Each point is reached from the start by the listed moves, each made once or not at all, plus a little noise. Is the number of moves made odd or even? Then give how often each move was made.

Moves:
(1): [ 25   5 -46]
(2): [-31   1 -25]
(3): [ 5 43 -3]
Start: [-18  11   2]
Points:
[  8  15 -44] -> odd (1, 0, 0)
[-43  54 -26] -> even (0, 1, 1)
[-21  19 -68] -> even (1, 1, 0)

Moves:
(1): [ 11   7  -7  17  17  14  -9   2  -3  -5  14 -11   7   3]
(2): [ -7  20   1  -5  -3  -2   7   4   1  -6 -11   6  -4   2]
(3): [ 17  -6  17   8 -28  18   4  -5  -2 -11 -11   3 -14  21]
(4): [-12   8  -8  17  -3  -7   8  -5   2   6   2  -3 -12   0]
(5): [-24   6  12   3  20 -11   1 -24   5 -40  14  13  -7   9]
(6): [-21 -14  -4  14  -1  28  -5   9  -5  19  -7  16   7   9]
(7): [-7 -2 17 -4 15  6 15  7 -8  5 -2 -3 -3  7]
(8): [ -3  -6   4  -2  -5 -13  -5  19 -21  -8  18  13   6   1]
(9): [  4  -9   2   8   0   1  -2  15  19  11  -2 -12   4   4]
(10): [ -4  17  26  -7  20  -1  -8 -14   3  13   8  -2  -6  -6]
(11): [-11   7   4  -6   4  15   4   1   5 -10  26   4  -6 -11]
Start: [ -4  -2  24  -1  10  13  -1 -19   8  19  -9  -5  -6   2]
Points:
[ -1 -11  52  30  -6  31  24  -8  19  30 -21 -20 -31  34] -> even (0, 0, 1, 1, 0, 0, 1, 0, 1, 0, 0)
[-18  -3  62  47  26  22  11 -11  -1 -23  25  -4 -25  48] -> odd (1, 0, 1, 1, 1, 0, 1, 1, 1, 0, 0)
[-44  13  55  39  62  71   1  -4  21  58  30 -15 -15   9] -> odd (1, 0, 0, 1, 0, 1, 1, 0, 1, 1, 1)
[-45  10  95  16  31  54  11 -27  22  10 -21  16 -30  47] -> odd (0, 1, 1, 0, 1, 1, 1, 0, 1, 1, 0)
[-89  41  72  11  62  42  22 -42  12   6  21  26 -37  12] -> odd (0, 1, 0, 1, 1, 1, 1, 0, 0, 1, 1)
[-25   6  44  44   2  58  13  12 -29  20  -5  17 -19  45] -> odd (1, 1, 1, 1, 0, 1, 1, 1, 0, 0, 0)
[-18   0  70  14  -8  45 -10   9   4  38 -15  20 -14  34] -> even (0, 1, 1, 0, 0, 1, 0, 1, 1, 1, 0)

Moves:
(1): [ 19  -3 -15 -23   6   4 -18  12 -14   2   4  15   3   9 -30  -1  -8   8
   8   1]
(2): [  5  13 -23  12  21  17  -4 -12   0   2  12  -4 -14  -5   5  -8 -15   6
  -2 -33]
(3): [  5  17  33 -11  -5  -2  14   4  -6  -1  13 -13   5  -7  -4 -11 -10   1
  -6  -4]
(4): [ 30  12  28  43  31  -3   3 -10  -9 -12 -17   1  -4   2   5  13  15 -13
  14   4]
(5): [  5 -13  16 -14  17 -10   0  -3  13  14  13  -1   2   4   3   6   1  -1
  -6   2]
(6): [ -4  -8   4   1   6  30  -4  14  -3  26 -10   3 -10   2  13   0  15  -4
 -26   3]
(7): [  7 -11  -4 -12   4   7  35   6   5   3   4   3  16  14  -3 -11   2 -19
  -2  -2]
(8): [ -9  -7   2  -1  -1  -5   1  56 -10 -17   9  17 -11  -2  22 -27   7  15
  11  -3]
(9): [ 10  10 -27  -5 -27  17 -12  18  29   2   6 -14 -23  16  13   3  -1   5
  20  24]
(10): [ -3   2   2   3   8   3   6   9  21  19   1   9  10 -16 -12   3  -7   6
  17  -2]
(11): [ 16 -17   5 -10  10  22 -21  13  -4   3  24   5  -1 -23  11   5 -10 -41
  28  -1]
(12): [ -2   5  15  12   2  15   5 -14  16   8   0  42 -16   4   7  23 -24   7
 -22   3]
(13): [  8  -4  -4  -6   9   1  -2   4  22 -11 -21  -3  29  -9  -2   3   1   2
  -9   0]
(14): [-29  13   4  -2  14   3 -28   6  -4  -7 -11   8  17  37  -3   9  -1  -7
 -11   2]
(15): [  0   1  -7 -19 -19  -4  17  10  -6   7 -13 -12   9   3  25   9  -4   8
  16 -13]
(16): [  7   4 -12   9   1   2  -2  11 -11  -8   7  -3  -3   1 -13  33   5  -8
  -5   2]
(17): [ -1  25   3 -18   6  -2   1 -11  -9   6  26  27  10  -2   1  -2  17  14
  -3  23]
(18): [ -4 -12  -2  28 -10   8  -4 -14   3  -2  10  -7  12  10   5   8  -9  29
   4   3]
(19): [-13  -1   4 -12  11  17   7 -20  -8 -13  -2 -17 -13  -5 -11   8 -10   8
   3  -2]
(20): [ -8  -2  -9  12  24 -16  37  20 -28  11 -19  -5  10 -22   9 -13 -37   3
 -22  17]
Start: [ 11   1  -4   4  -2  -2 -32 -18   2  16  14  13   5   1   1   1   1 -25
   8   5]
Points:
[ 48   9  28  51  16  60 -42  54  10 -12  64 -10 -24 -25  17  37 -20 -22
  95  33] -> odd (0, 0, 1, 1, 0, 0, 0, 1, 1, 1, 1, 0, 0, 0, 0, 1, 0, 1, 1, 0)
[  5  33 -10 -22  40  54 -91  35  35  26  90  95 -28  29  60  11 -24 -28
  23  22] -> even (0, 1, 0, 0, 1, 0, 0, 1, 1, 0, 1, 1, 0, 1, 0, 0, 1, 0, 0, 0)
[ 44  54  19  37  75  92  -7  48 -37  26  61  54 -70 -44  59  28 -50 -30
  -8  40] -> even (0, 1, 1, 1, 0, 1, 0, 1, 1, 0, 1, 1, 0, 0, 0, 1, 1, 0, 1, 1)
[ 39  11   9  26  45  55  23 -21  12  36  -5  18  57   1   7  67  25  -1
  17  24] -> even (0, 0, 0, 1, 0, 1, 1, 0, 0, 1, 0, 0, 1, 0, 1, 1, 1, 1, 1, 0)
[ 23  23  26 -36  -6  43 -56  21  31  36  55  24 -10  34  40  80 -45 -69
  23  22] -> even (0, 0, 1, 0, 1, 0, 0, 0, 1, 0, 1, 1, 0, 1, 1, 1, 0, 0, 0, 0)

Moves:
(1): [  6 -12  26   1  17   3 -14  -3   9   5  13 -18   4  -6  -5  -5   4   3
  10  14   8 -12  -3   0]
(2): [ -7  14  -2  16   5  -2  16 -17 -12   7   7  -2   7  19  -3 -13   1 -10
 -12  -7   0   5   7  -5]
(3): [ -4  -7 -10  12   5 -10   2  -8   5  -8  -5  13   5  -5   3   5  14   7
  13   1  -1   3  -7  -9]
(4): [  3   1  -7   5   3   6  14  12   0  24   7  -1   6   6   7 -17   2  -5
 -18  13   2  10 -15   6]
(5): [  0   7   7  -4   0  -4  -9   2   3   2   1   2 -10   1  13  -1   5  11
  13 -13  -1  -2   0  -1]
(6): [  2   6 -11  -2 -18   1 -14  10  18 -20   3   6  -8  -3   7   1  -5 -12
   3  10   8  -5  20   1]
(7): [  7   4  11   5  -2 -10  12  17  -6   5   9   3  13   2   1   3   5   7
  -6   2   7   4 -16  -4]
(8): [ -7  -9  16  11  24   1   7 -10   5 -13  21  10  10   5  23   6  -7   2
  13   1   7  11   9  -1]
(9): [-11   5   1  -4   6  -5  -2   5 -20  13  -1  -6  -2  15   7  -9   0   6
  -5   4   2 -11   3  11]
(10): [  0  11  15   5  18   9 -19   3 -19   0  -2  -8   6 -14  16  -2   5  12
   3  21  -2 -18  11  18]
(11): [  5   6   3   1  -3   1  10 -12   9  -4  -3  20   4  -3   7   2  -7  -6
  -3  12   1   1  14   5]
(12): [13 -1 -3 -1 -2 10  4 10 -4  4  1 -6 -8  6 -1  0  3 15 -2 -7  7 -2 -2 -2]
(13): [11 -2  6  4  1 -1  1  1 -9  9 -3 -7  2  3  2  7  2 -3 -5 14  1  0  1  7]
(14): [-11  11 -10   0  -9   4  16  11  -7  -4  -2 -11  -1  -1   9   5  16   4
  14  -3  -6   6  10   5]
(15): [ 10   5   4  -6 -12  -2  -1   5  -1  -1  16  -2   9   2  14  -4 -12  10
   7   5   6   3  15   4]
(16): [ -2 -10   5  11  -4  -5  -2 -24 -10  -2 -11   8 -11   2   0  -9  -5   3
  -1 -15 -14  -2  -2   8]
(17): [  3  -3   6  -8   1  23   3  -6  -5  13   7  12  -2  18   1  -3   2   3
   6 -21   0 -21 -18   2]
(18): [ 28   0  13 -18 -14   2   5   4 -17  -5  -5   3   6   2 -10  11  17  12
 -13   3 -12   0 -18  12]
(19): [  1   8  -5   6   6 -26  -2   0   0   1  -1 -12  -3   2  12  -2 -24  10
   2  -1   7 -11   8  24]
(20): [  4  10  -4   0 -13  -4  14   7 -19   1   5  -5 -14   1   9  -9  -7  -4
 -10  19  -6  10  -1  -4]
(21): [-10   0  -1   0   5  -8  -8   6  -3   5 -10  -9   4   2  -5  -5  -8   3
   9  -3   8   2 -19   0]
(22): [-11  -2   6  11  -7  -3   8 -25   0  -4  -2 -15  -4   2  11 -10  -6   9
  -7  -6  -2   1   8  -4]
(23): [ -1   3   4   1   6   5   8  -3  -8   8  -5 -15   0   8   7 -11   0 -11
  -2   0  -2  -2  15  -8]
(24): [  9   5  -9  -4  -7  -3   3   6  -8  -9   3   2  -2 -14  10   3   7  10
  -2  -3  13   0   9   3]
Start: [-16  -5  -2  -2   9   7  -7  -3  22   0  -8  -7  14 -17   6  -7  -6  -3
   2   2  -2   4  -2   1]
Points:
[-12   0  30   9  -8   0 -23 -17  21  21   6 -28   0   9  59 -65 -36  34
   6  18  26 -12  20  31] -> odd (1, 0, 0, 1, 1, 1, 0, 0, 1, 0, 1, 1, 0, 0, 1, 1, 0, 0, 0, 0, 1, 1, 0, 0)
[ -6  57  14   1  -2   8   4   8 -33   3  37 -30  13  -3  88 -42 -27  22
  14  50  30 -48  73  66] -> even (1, 1, 0, 0, 0, 1, 0, 0, 1, 1, 1, 0, 0, 1, 1, 0, 1, 0, 1, 1, 0, 0, 0, 1)
[ 30  23   9  -5 -15   9 -17 -17   8 -33 -11  11  -1 -27  74  -4   3  68
  13  -1  16 -49  25  50] -> odd (0, 0, 1, 0, 1, 1, 0, 0, 0, 1, 1, 1, 0, 0, 0, 0, 1, 1, 1, 0, 0, 1, 0, 1)
[ 40  17  27 -16   6  22  -9  11 -20  25  -1  21  43 -21  64 -14  19  51
  11  32  12 -18 -24  47] -> odd (0, 0, 1, 1, 1, 0, 0, 0, 0, 1, 1, 0, 1, 0, 1, 0, 1, 1, 0, 0, 1, 0, 0, 1)
[ 21  42  45  17  14   5  44  -9 -95  51   3 -66  13  46  59 -45  -6  45
 -48  22  -3 -39  -2  49] -> even (0, 1, 0, 0, 0, 0, 1, 0, 1, 1, 0, 1, 1, 0, 0, 0, 1, 1, 1, 1, 0, 1, 1, 0)
[-47  24  55  41  53   2  21 -36 -44  18  18 -59  31   6  75 -43 -13  13
   8  70  10  -1  39  34] -> odd (1, 1, 0, 0, 0, 0, 0, 1, 1, 1, 1, 0, 1, 1, 0, 0, 0, 0, 0, 1, 1, 1, 0, 0)
[-21  -2  23  40  14  21  71 -75 -36  25   3  19  35  45  60 -34  21  18
 -15   2 -20   4  -8  40] -> even (0, 1, 1, 1, 0, 0, 0, 1, 1, 0, 1, 0, 1, 1, 0, 1, 1, 1, 0, 0, 0, 1, 0, 0)
[  7  43  22  35 -28 -27  26 -14 -58 -13  -9 -45   8  -2  60 -25  -9  27
 -29  39 -22  -4  27  59] -> odd (0, 1, 0, 0, 0, 1, 1, 0, 0, 1, 0, 0, 1, 1, 0, 1, 0, 1, 1, 1, 0, 1, 0, 0)
[ 20  38  18  -4  -4  48   9  61 -17  41  23 -31  22  12  82 -30  17  27
  15  24  18 -23  21  29] -> odd (0, 0, 0, 1, 1, 1, 1, 0, 0, 1, 0, 1, 1, 1, 1, 0, 1, 0, 0, 0, 0, 0, 1, 0)

Moves:
(1): [ 4 -5 22 10 10 10  9 -3  5  0 11  9  2  7 13 -1 -2 -9 10  1 -5 -1 -5 -4
 -4 -8]
(2): [ -8  10   5  13 -17  13   4  -3   2  -9 -12   3  -7 -10  -6  -7   5  -2
  -7  -9  -8  -2  -7   2   4   9]
(3): [ -7   3  -5   4   4   6   5  12   6   7 -10   6   2   3   2  -9   6   5
   5   4   2  -3  -6   0   3   0]
(4): [  1   6   4  -4  -1   7   6  -8   0   0  -1 -13   8  10  -2  10  -6   3
   2   8  -7  -3  -5   4  -9  -9]
(5): [ 13  -2   1  -4 -14 -10   6  16  11   3   9  22  -3   1   4  -5 -13  -8
  20  -9 -16 -12  -6  -3  -1  16]
(6): [  8   1  -2  -2   8  15   1  -3   2   5 -10   1   9  -6   4   0  -3 -11
  -8  -7  -4  -2  15   5  -6   6]
(7): [  2 -12  -5  -8  -5   9 -14   8  -8  -2   4  -1   3   6  -2   7  -2   9
   7  -4   1  -7  -2   9  -3   7]
(8): [ -6 -13  12   4  -6   4  -9   6  18   1  -4  -7   0   1  21  -1   8  -9
   8 -13   6   7  20  -2   4   4]
(9): [  6   5   0 -20   4   5  -4   0  19   2 -18  -8   5   2  -6 -15   8  -4
  -2 -13   0  -2   1 -20  -2   9]
(10): [ 13  18  -1   2  -9   8   0 -11  21 -16  -1  -6   4  -1   3  -9  -8  -3
   7  10   8   5  -5  -3  -2   3]
(11): [ -4  -8  -8   3   0   9  12  -2   0   2  13 -11  -1 -12  -3   2   7  -4
   2   0  -5  -9   0 -14   1  -2]
(12): [ -9   4 -10  18  10   5 -11  15  13   7   9 -13   7 -14 -11  -6 -11  -3
   7 -13   5  -1  -4 -14   3  14]
(13): [ -5   7   2   0   8  -1  14  -4   8  -3 -13  -2  10  -6   7  -6   9  13
  -7   0  -9   3  -7  -2  -7  -4]
(14): [  5   1  14  -1 -10   2   5   2   2   2  13 -12   0  -2  -6 -13  -7   5
 -10   0   4   5  12  -6   7   2]
(15): [ 2 -1 -3  2  6  0  2 -4 -5  1  7 -2  1 11  4 -8 -4  4  3 -9 -5  9 -1 -9
  2 -6]
(16): [-11 -13   1   9   1  -3  -1  -7   2  -1  11   4  -6  14   3 -11  12 -13
  -4  11  -5  -6   6  -5   2  10]
(17): [  5  -4   9 -12  -6  -1   6  10  13  -8  -1  -3 -10  -4  -4   6  -2   3
   5   1  -2 -12  -2  20  12   2]
(18): [  2   0   5  -9  -7   7  -3   1  -7 -14  -7 -20   6 -12   4  -1  -3 -11
   4   5   7  -4  13   4   6   1]
(19): [ 18  -6  -8  15  -1  -5 -19   7  -6  -9  -5   6  -5   5 -19   6   1   2
  13  -9  17  -8  15   7  -1   8]
(20): [-15  35  -3  -6 -11  13 -26   8   9   1   0   5  -3  -4  -6  -2  -9  25
  10 -23 -14  -2  11  -7  -1  -6]
(21): [ -8 -17   0  -6 -21   3  -2 -11 -11 -11  -6  12 -19 -10  -2  -7 -14  -4
  -7   4  -8   7  -1  14  -5  -3]
(22): [ -3   1  -4   3  -1   7 -10   7  -8  -4  10 -11  -2  -1  -7 -12   0  -2
  -7   4 -11   6   4   5  -7   0]
(23): [ 6 -3  1  3  7  6  2 13 -2 -5  4  0  7 12 -5  2 -8  2  8 12  3  7 -7 -6
  1  4]
(24): [ 10   8   4  -6  -2  13   3  -6  -4  -7   5 -19  -6  12  11  14  -9  -1
   1   5  11 -10   6  -1 -11  -4]
Start: [  5   0  -2 -10 -13   6 -10 -10  -5  -3  -7 -22 -18  12  10  -8   0   8
 -20  -5  23  -8 -12  -2 -10  -6]
Points:
[ 10  12  11 -27 -56  84 -18  17  76 -11  14 -30 -19   2  -2 -57 -46  -1
  25 -33 -25 -50  -5 -26 -14  36] -> odd (1, 0, 1, 1, 1, 1, 1, 0, 1, 1, 1, 1, 0, 1, 0, 1, 1, 0, 0, 1, 1, 0, 0, 0)
[ 20  51   2 -13 -57  79 -16   2  51 -22  10 -47  -7  15 -17 -66 -23  -6
  -8 -22 -32 -24   7 -52 -21  35] -> even (0, 1, 0, 1, 1, 1, 0, 0, 1, 1, 1, 0, 0, 1, 0, 1, 0, 0, 0, 1, 0, 1, 1, 0)
[ 36 -14   1  -6 -56  13 -28  28   6 -28 -13   6 -41  10 -14  -3 -11  13
  18 -36  14 -48 -13  33   2  37] -> odd (0, 1, 0, 0, 1, 0, 1, 0, 0, 0, 0, 0, 0, 0, 0, 0, 1, 0, 1, 0, 0, 0, 0, 0)
[ 24   9  -8  -6 -23  29 -30  25  43 -30   9 -54  -1  12  -4 -63 -24 -36
  13   2  13 -16 -10 -42  -9  51] -> even (0, 0, 0, 0, 1, 0, 0, 0, 1, 1, 0, 1, 0, 0, 0, 1, 0, 1, 0, 0, 0, 1, 1, 0)
[ 27  13 -25 -12 -36  58 -68  30 -15 -24   4 -31 -22  41   9 -29 -22   7
  27 -34   5 -46  44   0 -28  26] -> odd (0, 0, 1, 0, 1, 1, 1, 0, 0, 0, 0, 0, 0, 0, 1, 1, 0, 1, 1, 1, 0, 1, 0, 1)
[ -7 -15  -5   3 -29  37 -46   2  48 -29  -3 -52 -23  14   8 -62 -14 -27
  -9  -4  20  14   1 -33 -17  34] -> even (0, 0, 0, 0, 0, 0, 0, 1, 1, 1, 0, 1, 0, 0, 0, 1, 0, 0, 0, 0, 1, 1, 1, 0)
[ 39   6  31  16 -40  82 -54  26  42 -49  -5 -95  12  13 -15 -44 -26 -14
  19 -27  42  -7  17 -27 -11  38] -> odd (1, 1, 0, 1, 0, 0, 1, 1, 1, 1, 0, 1, 0, 1, 0, 0, 0, 1, 1, 0, 0, 1, 1, 0)
[ 37  16  18 -30 -89  78   1 -13   8 -45 -25 -49 -21   2  21 -27 -53 -10
  -5   1  14 -32   2  22 -26  20] -> odd (0, 1, 1, 1, 1, 1, 1, 0, 0, 1, 0, 0, 0, 1, 0, 0, 0, 1, 0, 0, 1, 0, 0, 1)
[ 62   1  15 -24 -67  75  -9 -19  15 -67 -29 -57 -10  38   4 -48 -42 -11
   2 -10  11 -28  17 -14 -36  42] -> even (0, 1, 0, 1, 1, 1, 1, 0, 1, 1, 0, 0, 1, 1, 1, 1, 0, 1, 1, 0, 1, 0, 1, 1)
[  7  -3  40   7 -74  88 -15  13  29 -48   0 -42 -49  -2  30 -63 -19  -9
  13 -49 -23 -41  55   1 -12  19] -> even (1, 1, 1, 0, 1, 1, 0, 1, 0, 0, 1, 0, 1, 1, 1, 1, 1, 1, 1, 1, 1, 1, 0, 1)
[ 10  -9  -6  28  -5  56 -14  15  38 -31  17 -58  -4  19 -11 -29   4   9
  21   9  10 -42 -23   1 -22  15] -> even (1, 0, 1, 1, 0, 0, 1, 0, 0, 1, 1, 1, 1, 0, 0, 1, 1, 0, 1, 0, 0, 1, 0, 0)
